Every row gives one point. The ring and each string are closed loops that go straight from each point to the next, and from the last back to the first. Before rounding, they use only three directions, however many columns there are. Count how often each string passes through the ring. Passing back the other way cancels.

Ring, 10 rows:
[[  1 -29 -16   3]
 [-10 -24 -21  12]
 [-14 -16 -17  16]
 [-18 -13  -6  18]
 [-24 -15  13  19]
 [-25 -22  31  16]
 [-14 -25  35   9]
 [  6 -25  25  -1]
 [ 17 -25   6  -6]
 [ 13 -27  -6  -4]]
String:
[[ -2 -14  31   6]
 [-31 -38  60  13]
 [-22 -37  43  10]
 [-11 -28  15   8]
 [  7 -17   7   2]
 [ 34 -10   9 -11]
 [ 29 -24  17 -13]
 [ -1 -40  20  -1]
 [ -6 -30   9   5]
 [  3 -20   1   4]
 [ 29 -16 -15  -8]
 [ 19 -33 -21  -8]
 [ 21 -23 -28  -5]
 [ 22 -13 -26  -3]
 [  3 -27 -31   4]
 [-30 -45 -22  17]
 [-26 -35  -5  16]
 [-23 -31  -6  16]
 [-30 -28 -18  21]
 [-20 -14 -29  20]
 [  2   0 -26  12]
 [  2 -10  -7   8]
 [-24 -25   6  17]
 [-10 -18   3  11]
 [  0  -6  -1  10]
 [-28  -7  19  23]
 [-57 -31  43  31]
 [-51 -37  42  26]
 [-11 -23  10  10]
 [  3 -11  14   5]]
Times through: 3
String (17 x 4):
[[-24 -40  49   9]
 [ 15 -24  31  -6]
 [  2 -37  26  -3]
 [  1 -37  13  -1]
 [ 16 -35  -4  -8]
 [ 31 -20 -27 -10]
 [ 14 -16 -17   0]
 [ -6 -23  -4   8]
 [-10 -24  -3  10]
 [  4  -8 -23   8]
 [ -7  -4 -26  16]
 [-34 -13  -7  27]
 [-50 -27  18  30]
 [-36 -16  25  25]
 [-13  -9  24  14]
 [ -1 -16   7   6]
 [-18 -29  20  11]]
Times through: 1

Ring, 8 rows:
[[-14  21  11 -25  15   6 -21   6 -14  -6   1]
 [-23  18  12 -16  13  13 -16   2 -18  -4  -2]
 [-19  -4   2  10 -12  13   8  -7  -6  -1  -4]
 [-13  -5  -2  14 -20   6  15 -14  -3  -2  -4]
 [ -7  -1  -3   7 -20  -1  12 -15  -1  -4  -3]
 [  8 -15  -8   9 -32  -8  20 -10  15  -5  -1]
 [ 10 -19  -7   6 -31  -6  18  -3  19  -6   1]
 [ -2   4   4 -14  -4   1  -6   4   1  -6   1]]
String (27 x 11):
[[-16  21  10 -20  11   6 -17   1 -16  -5  -1]
 [-24  40  17 -36  31   9 -34   5 -29  -6   0]
 [-35  60  27 -56  56  15 -56  13 -44  -7   0]
 [-21  22  14 -25  20  13 -24   9 -18  -5   0]
 [ -5 -12   0   6 -19   6  10  -1   6  -4  -1]
 [-12  14   7 -15   4   4 -10   0 -10  -5  -1]
 [-16  37  15 -39  28   4 -33   6 -23  -8   1]
 [ -1  10   7 -26   5  -1 -15  10  -1  -8   3]
 [ 13 -27  -7   8 -34  -4  20   2  24  -6   2]
 [ 12 -30  -9  15 -39  -5  26  -3  25  -5   0]
 [ -1  -6  -2   1 -18  -1   9  -5   5  -5  -1]
 [  3   1  -2  -6 -16  -7   5  -7   4  -7   0]
 [ 13 -14 -10   8 -36 -13  22 -13  17  -6   0]
 [ 15 -28 -15  22 -49 -13  35 -17  24  -5  -1]
 [  6 -23 -10  19 -39  -5  28 -13  17  -4  -2]
 [ -6  -1   0   1 -15   1   6  -7   0  -4  -1]
 [ -9  17   4 -14  -1  -2  -7  -8 -11  -6  -1]
 [  0 -12  -5   9 -26  -1  16  -9   9  -4  -2]
 [ 13 -34 -14  26 -50  -7  36 -13  26  -4  -1]
 [ 19 -35 -16  22 -52 -13  37 -12  31  -5   0]
 [ 13 -13  -8   2 -30 -11  16  -7  17  -7   1]
 [ -1  10   2 -15  -5  -4  -5  -2  -2  -7   1]
 [ -7  12   4 -14  -1   0  -7  -2  -7  -6   0]
 [ -3  17   7 -27   8  -2 -17   6  -6  -8   2]
 [ -5  15  10 -28  11   2 -20  10  -6  -7   2]
 [ -7   2   6 -12  -2   6  -6   7   0  -5   1]
 [ -8  -2   3  -3  -9   6   1   1   0  -4  -1]]
Times through: 3
